Each row is a point. The ring and each string are closed loops that go straight from each point to the next, and from the last back to the first. Before rounding, they use only three directions, however many columns there are. How many times does the string pass through the ring? Passing back the other way cancels.

Ring, 6 rows:
[[ 25 -34  16   1]
 [ 29   6  24  -4]
 [  7  19  15 -14]
 [-16  -3  -1 -18]
 [-16 -36  -1 -14]
 [  0 -49   7  -7]]
String (20 x 4):
[[ 29  -9   3   2]
 [ 22 -12   6  -1]
 [ 21 -14   2   0]
 [ 11 -15   3  -5]
 [ 18 -24  32  -7]
 [ 25 -35  40  -3]
 [ 16 -30  32  -7]
 [ 21 -43  36  -3]
 [ 28 -60  30   3]
 [ 23 -46   4   4]
 [ 15 -28  -9   1]
 [ 11 -21   3  -4]
 [ 10 -19   9  -6]
 [ 15 -20  -3  -2]
 [ 23 -21  -6   3]
 [ 18 -17   6  -2]
 [ 15 -17  24  -7]
 [ 28 -16  36  -4]
 [ 41 -11  34   2]
 [ 48  -7  24   7]]
Times through: 2

Ring (10 x 9):
[[ 31   5  -1   0   3  -3  15   3  12]
 [ 35  14   8   0   3   1   8  -1  10]
 [ 27  21  16   0   2   7   1  -4   5]
 [  8  23  19   2   1  10  -4  -4  -2]
 [ -7  20  16   4   0  10  -4  -2  -6]
 [-27   9   6   6  -1   7   3   4  -8]
 [-31  -1  -2   7  -1   3  11   9  -5]
 [-23  -9  -8   7  -1  -2  19  12   1]
 [-10 -11 -10   5   0  -5  22  12   6]
 [ 16  -5  -8   2   2  -6  21   8  12]]
String (14 x 9):
[[ 26  32  22   0   3  11  -8  -9   0]
 [ 32  20  39   1  -3  14   0  -4   6]
 [ 26  12  28   2  -2   9   7   0   8]
 [ 16  12   6   2   2   2   7   0   5]
 [ 18  21 -17   0   9  -4   3  -3   3]
 [ 49  23  -6  -3   9  -4   5  -6  12]
 [ 60  16  17  -3   3   2  10  -4  17]
 [ 40   7  31   1  -3   8  12   1  14]
 [ 21  10  17   2   0   5   8   1   7]
 [ 23  11  26   2  -2   9   7   0   7]
 [  9  15   1   2   3   2   4   0   2]
 [ 10  27 -14   0   9  -1  -4  -5  -2]
 [ 21  35  18   0   4  10 -11 -10  -3]
 [ 24  28  43   1  -3  18  -7  -7   1]]
Times through: 2

Ring:
[[ 15  30 -19  -2 -18 -23 -18   2   2  36 -17   5]
 [ -9  44 -18   2 -12 -10 -38  -2  -1  35  -5   8]
 [-31  40 -12  -3  -1   9 -41  -5  -3  18   8   3]
 [-40  20   8 -13   8  30 -19  -6   0 -12   6  -6]
 [-30   0  15 -21   8  32   3  -4   3 -26   0 -13]
 [ -7 -28   3 -31   5  17  26   3   3 -30  -3 -20]
 [ 22 -33 -21 -29  -6 -15  30  10   2  -7  -7 -17]
 [ 27  -2 -22 -14 -16 -26   8   7   3  20 -16  -5]]
String (27 x 12):
[[ -4 -52  -2 -41  10  18  43   6   2 -44   4 -28]
 [ -3 -24  18 -29   3  22  33   1   7 -33 -15 -18]
 [ -4  -7  13 -21   0  16  17   0   5 -18 -15 -12]
 [ -7 -22  24 -28   5  28  33  -1   7 -37 -16 -18]
 [-14 -48   3 -40  13  26  38   4   2 -48   7 -28]
 [-16 -30  -8 -33   9  17  19   3   0 -29  11 -21]
 [-14  -8  -4 -22   3  13   5   1   1 -14   2 -13]
 [-16  12  16 -14   0  22   0  -4   5 -11 -13  -7]
 [-44  14  44 -17  12  55   2 -11   7 -38 -11 -10]
 [-51  -4  11 -25  18  45  -5  -6  -1 -37  17 -16]
 [-29  -7 -15 -24   9  17  -7   0  -3 -15  19 -14]
 [-15   7  -7 -16   0   9  -8   0   0  -2   1  -7]
 [-23   4 -12 -18   4  12 -11  -1  -2  -5  10  -9]
 [-45   6 -14 -20  12  24 -22  -3  -5 -13  26 -11]
 [-60  30   8 -11  14  41 -34 -10  -2 -14  18  -5]
 [-48  45  27  -3   6  41 -31 -12   3  -8  -5   1]
 [-22  26  11  -8  -1  19 -15  -5   3  -1  -9  -2]
 [-17  16   3 -12  -1  13 -10  -3   2  -1  -6  -4]
 [-29  27  20  -9   2  28 -14  -7   4  -8 -10  -3]
 [-49  28  38 -11  10  52 -13 -12   5 -27  -8  -6]
 [-44  -6  11 -25  16  41   0  -5   0 -35  13 -16]
 [-28 -16  -4 -28  11  24   6   0  -1 -27  13 -17]
 [-33 -12  33 -27  13  48  19  -6   6 -47  -6 -18]
 [-20  -5  33 -22   6  38  20  -5   7 -36 -16 -14]
 [ -9   1   8 -18   0  15   7  -1   4 -12 -11  -9]
 [ -7  -7 -12 -21   0   4   3   3   0  -6   2 -11]
 [ -7 -49 -17 -40  10  11  31   7  -1 -35  15 -27]]
Times through: 0
